Each row is a point. Examples show where two turns around zero, p and q, send a point. Where does a point land after both, in the order given? Backwards means that the second turn is done in reverse. Each puzzle has new turns, and all numbers are rounded.
In the rows, 128 means zero.

Turn p:
[118 101] => [129  99]
[111 125] => [113 119]
[129  89] => [144  92]
[128 133] => [126 133]
[154 191] => [128 196]
Turn q:
[122 164] => [107 158]
[161 126] => [159 140]
[142 133] => [138 139]
[87 89] => [108  75]
Where do these land?
p, then q: [126 103] => [145 110]
q, then p: [120 173] => [ 89 152]
p, then q: [175 124] => [162 160]
p, then q: [136 130] => [132 135]
p, then q: [ 83 110] => [111  83]

Turn p:
[153  82 171 140] => [137  66 155 134]
[140 134 102 170] => [140 131  99 168]
[ 86 163 144 157] => [ 93 162 149 164]
[145 113 121 122] => [141 113 118 119]
[124 108 115  96] => [122 119 115  92]
[120 169 114  83] => [134 178 131  91]
Turn q:
[ 90 103 160 164] => [ 94 102 174 148]
[107 104 123 136] => [110 100 132 128]
[168 170 145 109] => [166 178 127 126]
[114 142 131  89] => [129 142 130  86]
[146 169 109 152] => [121 167 102 155]
[143  81 100 118] => [147  80 102 125]
Where do these land?
q, then p backwards: [135 110 142 163] => [132 125 151 163]
q, then p: [ 92 139  91  91] => [106 152 107  77]
q, then p backwards: [157  88 157  91] => [188 117 151 107]
p, then q: [130 101 129 121] => [132 103 126 116]
q, then p: [157 150  91 151] => [136 152  87 158]
p, then q backwards: [ 74 150 131 137] => [ 95 167 129 157]
p, then q: [150 158 154 142] => [147 148 150 159]
